Each row is a point. A path goes straight from each point to the next, and from the last back to the first. The post is the endless flat space through its rows: a point in 2 columns, a line in 3, a plane in 4, and so on, so that a path can go around it. Count how often the path circles the post. Going back the other way cancels.
In the rows, 128 means zero.

Post, 2 rows:
[[143 137 193]
 [138 129 102]]
Path, 28 rows:
[[134 155  82]
 [180 134 183]
 [162  84 171]
 [115  86 122]
 [ 92 169  99]
 [133 160  70]
 [ 73 152  91]
 [113 107 126]
 [185  90 119]
 [145  75 160]
 [120 130 223]
 [115 172 169]
 [164 168 124]
 [163 126 200]
 [158  77 149]
 [ 86 126 166]
 [105 152 105]
 [176 181 167]
 [181 108 106]
 [149  89 191]
 [118 132 160]
 [104 124 118]
 [143  76 193]
 [162 117 137]
 [158 132 122]
 [179  75 134]
 [121 121 191]
 [119 142 110]]
Times around: 3

Post:
[[133 130  96 223 175 102  81 215 176]
 [109 162 161 167 119 102 131  67 104]
 [108 148 116 159 137 113 168 101 153]
 [ 86 160 148 111  98 157  98  78  86]
 [137 109 127 208 107 143  93 217 100]
 [139 137 160 102 137 111 137 108  87]
 [132 187 162 112  79  95 135  75 158]
 [134 139 193 130 128 151 130  60 130]]
Path (15 x 9):
[[ 73 140  72 158 129 122  79 153  72]
 [109 131 182 136 105  78 112 128 136]
 [112 149 191 198 114 167  96 156 191]
 [ 93 118 144 171 154 177 134 132  79]
 [105 123 201 137 163  82 162  76 113]
 [ 85 112 106 159 139  95 107 115 130]
 [140 106 109 163 127  89 128 120  69]
 [147 155 127 140 147 117  62 121  68]
 [154 168 168 148 177 146 131 112 127]
 [123 161 192 144 160 121 168  87 197]
 [114  96 193 120 114 133 112 134 112]
 [167 150 190 171 121  60 150 122 201]
 [154 111 161 167 130 146 121 220 113]
 [128 167 165 155 109 162  86 101 122]
 [212 127 154 170 168  78 107 125  78]]
Times around: 0
